Rows are points. Each copy is the shape, with its points in the same order, turned, moved and blurred by noise. Some copies are also mirrored. Which?

Shape (9 x 3):
[[0.21,-0.49,0.23],
[-0.02,0.22,-0.01],
[0.13,0.22,0.43],
[0.28,0.06,0.11],
[0.45,-0.77,-0.59],
[0.05,0.04,-0.11],
[0.07,0.07,0.36],
[-0.38,-0.40,-0.55],
[-0.39,0.09,-0.06]]
Copy 1 (9 x 3):
[[0.14,-0.68,0.30],
[0.02,0.12,0.14],
[0.38,0.08,0.39],
[0.09,-0.16,0.38],
[-0.67,-0.91,0.06],
[-0.09,-0.14,-0.02],
[0.39,-0.06,0.33],
[-0.27,-0.38,-0.42],
[0.18,-0.04,-0.29]]
Copy 1 is: mirrored
Copy 2 (9 x 3):
[[0.30,0.53,-0.37],
[-0.01,0.05,0.17],
[-0.22,0.48,0.19],
[-0.04,0.22,-0.15],
[0.65,-0.08,-0.79],
[0.14,0.05,-0.04],
[-0.03,0.51,0.20],
[0.85,-0.17,-0.02],
[0.30,0.01,0.35]]
Copy 2 is: only turned

Shape (8 x 4):
[[-0.41,0.05,0.48,-0.12],
[0.74,-0.78,-0.06,-0.10],
[-0.30,-0.24,-0.16,0.27],
[-0.21,0.18,-0.39,-0.02],
[0.47,-0.34,0.08,-0.10],
[0.06,-0.25,-0.38,0.61],
[-0.22,0.05,0.15,0.38],
[-0.03,0.13,-0.05,0.01]]
Copy 1 (8 x 4):
[[-0.08,0.62,-0.23,0.35],
[0.54,0.30,0.68,-0.64],
[0.32,0.06,-0.30,-0.01],
[-0.16,-0.19,-0.24,0.07],
[0.20,0.37,0.38,-0.45],
[0.27,-0.04,-0.49,-0.50],
[0.03,0.40,-0.45,-0.06],
[-0.12,0.20,-0.16,-0.04]]
Copy 1 is: only turned
Copy 2 (8 x 4):
[[0.22,-0.14,-0.68,0.16],
[-0.27,-0.47,0.40,0.84],
[-0.43,-0.33,-0.14,-0.03],
[-0.05,0.18,0.03,-0.29],
[-0.16,-0.12,0.09,0.73],
[-0.83,-0.13,-0.09,0.07],
[-0.43,0.04,-0.52,0.13],
[-0.10,0.16,-0.22,0.07]]
Copy 2 is: mirrored

Shape (12 x 8):
[[0.38,0.10,0.52,-0.66,-0.20,0.39,-0.49,0.44],
[-0.03,0.24,0.19,0.06,0.11,0.16,-0.35,0.14],
[0.27,0.24,0.10,-0.53,0.06,0.06,-0.03,0.57],
[-0.16,0.03,-0.82,-0.03,-0.04,-0.13,0.32,-0.25],
[0.27,-0.39,0.42,0.31,0.27,-0.43,-0.12,0.39],
[-0.48,0.42,-0.37,-0.19,0.25,-0.48,0.52,-0.39],
[-0.71,-0.07,-0.22,-0.19,0.09,0.03,0.51,-0.25],
[-0.33,-0.11,-0.34,-0.21,-0.19,-0.55,0.65,-0.33],
[-0.08,0.52,0.37,-0.21,-0.55,0.22,-0.18,0.42],
[0.34,0.10,0.37,0.06,-0.02,0.18,0.13,0.20],
[0.26,0.13,0.28,-0.62,-0.29,-0.06,-0.42,-0.01],
[-0.15,-0.25,-0.22,-0.10,0.07,-0.48,-0.06,0.34]]
Copy 1 (12 x 8):
[[-0.12,-0.41,0.58,0.07,-0.10,-0.61,0.28,0.29],
[0.22,0.02,0.06,0.10,-0.26,0.09,0.13,0.32],
[0.26,-0.42,0.41,-0.18,0.27,-0.16,-0.03,0.23],
[0.35,0.17,-0.52,-0.04,0.36,0.22,-0.75,-0.15],
[0.05,-0.11,0.28,-0.03,0.16,0.60,0.52,-0.37],
[0.52,0.28,-0.18,-0.57,-0.11,0.38,-0.90,-0.07],
[0.14,-0.24,-0.35,-0.15,-0.32,0.33,-0.92,-0.19],
[-0.07,0.15,-0.22,-0.44,0.22,0.46,-0.93,-0.40],
[-0.28,-0.15,0.39,0.08,-0.02,-0.02,-0.17,0.76],
[-0.13,-0.31,-0.05,-0.29,0.06,0.17,0.24,0.28],
[-0.15,0.12,0.43,-0.12,-0.05,-0.49,-0.03,0.07],
[0.26,0.02,0.27,0.15,0.22,0.41,-0.25,-0.37]]
Copy 1 is: only turned
Copy 2 (12 x 8):
[[0.32,-0.69,0.60,0.52,-0.03,0.66,0.46,-0.04],
[0.40,-0.17,0.31,0.04,-0.08,0.20,0.02,0.29],
[0.40,-0.61,0.08,0.16,-0.39,0.25,0.41,-0.15],
[-0.20,-0.15,-0.55,-0.17,-0.25,-0.25,-0.46,-0.17],
[0.52,0.22,0.17,-0.06,0.20,-0.17,0.69,0.11],
[0.37,0.13,-0.91,0.23,-0.46,0.00,-0.47,-0.01],
[0.13,0.15,-0.58,-0.21,-0.19,0.47,-0.35,-0.18],
[-0.15,0.21,-0.84,0.21,-0.33,0.04,-0.21,-0.34],
[0.12,-0.18,0.39,0.42,-0.64,0.65,0.22,0.16],
[0.13,-0.25,-0.03,0.14,0.01,0.27,0.53,0.41],
[0.22,-0.37,0.31,0.76,-0.11,0.28,0.13,-0.18],
[0.27,0.14,-0.07,-0.19,-0.17,-0.12,0.23,-0.38]]
Copy 2 is: only turned

Shape (12 x 9):
[[-0.10,0.56,0.14,-0.16,0.18,0.24,-0.35,-0.43,-0.30],
[0.21,0.39,-0.18,-0.12,-0.48,-0.38,-0.11,-0.55,-0.10],
[0.41,-0.31,0.23,-0.03,-0.53,0.12,0.33,0.21,0.61],
[-0.06,0.28,0.64,0.13,-0.07,0.08,-0.35,-0.59,0.53],
[0.18,0.42,0.74,-0.34,-0.11,0.04,-0.20,0.28,-0.41],
[0.25,0.17,0.24,-0.10,-0.05,-0.59,0.17,0.17,0.15],
[-0.30,-0.42,0.77,-0.45,-0.16,-0.21,-0.08,0.53,0.64],
[0.10,0.25,0.35,-0.47,0.40,-0.45,-0.03,0.56,0.04],
[0.10,-0.18,0.18,0.14,0.41,-0.32,-0.17,-0.19,-0.17],
[-0.17,0.09,-0.21,0.70,-0.10,-0.39,-0.41,-0.30,0.26],
[0.13,-0.02,-0.22,-0.21,0.33,-0.06,-0.19,0.49,-0.41],
[-0.12,0.29,0.64,-0.07,-0.05,0.00,0.36,-0.09,-0.02]]
Copy 1 (12 x 9):
[[-0.39,-0.21,0.34,-0.66,-0.15,-0.10,-0.26,0.03,-0.12],
[0.02,0.33,-0.19,-0.71,0.35,0.25,0.01,-0.08,-0.33],
[0.50,0.38,-0.33,0.38,-0.23,0.34,0.05,0.42,-0.02],
[0.18,0.22,-0.09,-0.63,-0.62,-0.44,-0.11,0.26,-0.21],
[-0.21,0.16,0.72,-0.18,-0.33,0.11,0.41,-0.13,0.12],
[0.29,0.30,-0.18,-0.03,0.07,0.10,0.24,-0.39,0.16],
[-0.11,0.57,-0.34,0.58,-0.91,-0.10,0.31,-0.14,-0.06],
[-0.09,0.09,0.05,0.21,-0.36,0.05,0.22,-0.72,0.39],
[0.12,-0.24,0.03,-0.05,-0.05,-0.33,-0.04,-0.41,-0.30],
[0.27,-0.37,-0.66,-0.50,0.05,-0.36,0.29,-0.01,-0.46],
[-0.22,-0.53,0.18,0.26,0.06,0.26,0.12,-0.40,-0.08],
[-0.07,0.35,0.23,-0.05,-0.10,-0.38,0.06,0.18,0.18]]
Copy 1 is: only turned
Copy 2 (12 x 9):
[[-0.21,-0.27,0.48,-0.23,0.51,0.05,-0.07,0.07,-0.57],
[-0.57,0.43,0.11,-0.01,0.40,0.44,0.28,-0.06,-0.26],
[-0.39,0.02,-0.44,-0.06,-0.73,0.14,-0.09,0.46,0.21],
[-0.73,-0.04,0.57,-0.21,0.06,-0.29,0.21,0.73,-0.28],
[-0.38,-0.36,0.45,0.23,-0.04,0.29,-0.61,0.05,-0.48],
[-0.36,0.25,0.07,0.44,0.04,0.16,-0.33,0.19,0.15],
[-0.19,-0.40,0.37,0.49,-0.77,-0.08,-0.11,0.62,0.35],
[-0.04,-0.31,0.29,0.62,0.19,0.21,-0.66,0.25,0.39],
[-0.01,0.30,0.55,-0.19,0.23,-0.26,-0.37,0.02,0.17],
[-0.49,0.52,0.08,0.17,0.31,-0.73,0.28,-0.06,-0.01],
[0.17,-0.28,0.08,0.17,0.24,0.01,-0.49,-0.44,0.17],
[-0.15,0.13,0.27,0.22,-0.17,0.13,-0.37,0.49,-0.54]]
Copy 2 is: mirrored
Copy 3 (12 x 9):
[[0.07,-0.13,0.13,0.37,-0.52,-0.43,0.04,-0.06,0.13],
[-0.33,-0.20,-0.15,-0.36,-0.26,-0.61,0.00,-0.34,0.60],
[-0.16,0.45,-0.77,-0.52,0.13,0.34,0.39,-0.28,0.27],
[0.28,0.30,-0.23,-0.42,-0.69,-0.40,0.29,0.23,0.01],
[0.27,-0.21,-0.03,0.16,-0.69,0.30,0.44,-0.58,0.34],
[-0.01,0.13,0.20,-0.55,-0.06,0.14,0.33,-0.47,0.52],
[0.02,0.42,-0.17,-0.77,-0.47,0.84,0.25,-0.44,-0.34],
[-0.05,0.21,0.60,-0.17,-0.29,0.52,0.41,-0.57,0.27],
[0.19,0.07,0.29,-0.22,-0.18,0.17,-0.21,0.13,0.50],
[-0.13,-0.31,0.10,-0.66,0.04,-0.30,0.09,0.56,0.24],
[-0.30,-0.18,0.34,0.27,0.03,0.54,0.02,-0.21,0.37],
[0.53,0.13,-0.10,-0.19,-0.19,-0.06,0.25,-0.52,0.09]]
Copy 3 is: mirrored
